Each row is a point. Examples show where two turns around zero, p and q, send a point. Write where each new point lands after one turn and then the other. Backwards means that the second turn is done in reverse. Each puzzle has new turns, and all numbers are rounded.

Turn p:
[ 23 -21 -40] => [  9 -36 -35]
[ 18 -23  11] => [  3 -27  15]
[-27  -4  49] => [-26  18  46]
[-17 -10  -2] => [-20   0  -2]
[  5  27 -33] => [ 19  15 -35]
[-3 32 15] => [14 31 11]
Turn q:
[-3 26 -7] => [ -2  23 -14]
[-29  -3  -3] => [-28   4   8]
[-16  -3 -28] => [-26  -6 -19]
[ 48 -20  38] => [ 56 -21  24]
Where do these land?
p, then q backwards: [-13 -14 -43] => [  1   0 -47]
p, then q backwards: [12 37 10] => [18 27 24]
q, then p: [ -6 -10 -14] => [-16  -4  -7]
q, then p backwards: [26  7  8] => [22 17 -4]
q, then p: [ -8  -9 -26] => [-22  -4 -18]
p, then q: [-10 -11  65] => [12 25 61]

Turn p:
[ 13  12  36 -28] => [ -4  40  11 -26]
[-20 -17   2  22] => [ -6 -28  18   5]
[-32  12 -22   6] => [-29 -19 -15  17]
[ 71  23 -29 -26] => [ 51  45 -48   8]
[-21 -36  13  -3] => [ -5 -28  18 -28]
[ -6 -17   1  24] => [  6 -22  18   8]
[-4 23 -2  7] => [-12  10  -2  19]
Turn q:
[-41  18   4 -17] => [-31  19 -24 -20]
[ 31  20  28 -30] => [ 26  15  24 -40]
[ 15 -13 -36  19] => [ 20 -24 -14  30]
[-13  12  25  -1] => [-15  23  10 -10]
[ 30 -22 -32  43] => [ 28 -25   3  53]
[-21 -15  10 -15] => [-27  -9   2 -14]
Where do these land?
q, then p: [  5 -23   7  12] => [ 0 -9 26 -4]
p, then q: [-12 -13  16 -31] => [ -9  -6 -12 -35]
p, then q: [ 33 -15  38  15] => [ 22  24  38 -21]
p, then q: [-29  14   6  -1] => [-30   7 -10   2]
p, then q: [38 11 -7 15] => [35 14  9 19]
q, then p backwards: [-34  25 -60 -10] => [  3  16 -62 -37]

Turn p:
[ -1 -15  14 -76   3  -3] => [ -2  -8  34 -70  -1  -7]
[-13   7  13  41  11  38] => [ 15 -11   7  45   4  34]
[  4   4 -26 -74   1  14] => [  0  -5   8 -70  37   1]
[-18  -9  -6  34 -20 -17] => [-17 -14 -26  27 -19  -6]
[  8  23  12   6 -14 -10] => [-17  25  -2   5  -8   8]
[ -3   3  -7  31  22 -25] => [ -3   4  -1  36   3 -29]
[ 22 -14   0  37  -4   3] => [ 25   9 -20  26 -17  -1]
Turn q:
[ 13 -14   8 -43 -20 -17] => [  7 -23  27 -29   3 -28]
[-58 -23  12  -9   8  47] => [-70  -2  11 -10  -1  36]
[ 28  24 -15   8 -20  -1] => [ 28   2 -17   2 -28 -14]
[-54 -19 -14  20 -12  -9] => [-43 -23 -33  10  24   4]
[ 35  -9  -3  27 -27  -4] => [ 31 -27  -6  25 -21  -3]
[ 25  19  15  27 -16 -16] => [ 24   3  -3  34 -14 -22]
[ -8 -12 -12 -25  13  12] => [ -8   0   6 -30   7  15]
[-10 -23  -4 -19  32 -14] => [ -1   1  12 -19  39  13]
[29 57 13 13 43  2] => [32 70  3 16 -9 -1]
Where do these land?
p, then q: [ 50  14   2  15   5 -18] => [ 24  31 -24   6 -16 -29]
p, then q: [ 11 -55  12   0  14  12] => [ 36 -37  25   3 -13 -11]
p, then q: [-59 -19  -7  -4 -35   4] => [-37 -49  -3 -17  15  29]
q, then p: [ 27  18 -20   8  28  17] => [ 10  32 -13 -10  20  28]
p, then q: [-28  19   3  13 -30   6] => [-35  -7 -19  -1  -7  24]
p, then q: [-35   6 -38 -48 -29  -6] => [-32  -6   5 -55  39  16]
q, then p backwards: [26  7 34 -1 19  7] => [16  9 34  5 28  4]
q, then p: [  8   9  13  16  28 -22] => [ 8 27 10 28 13 -4]
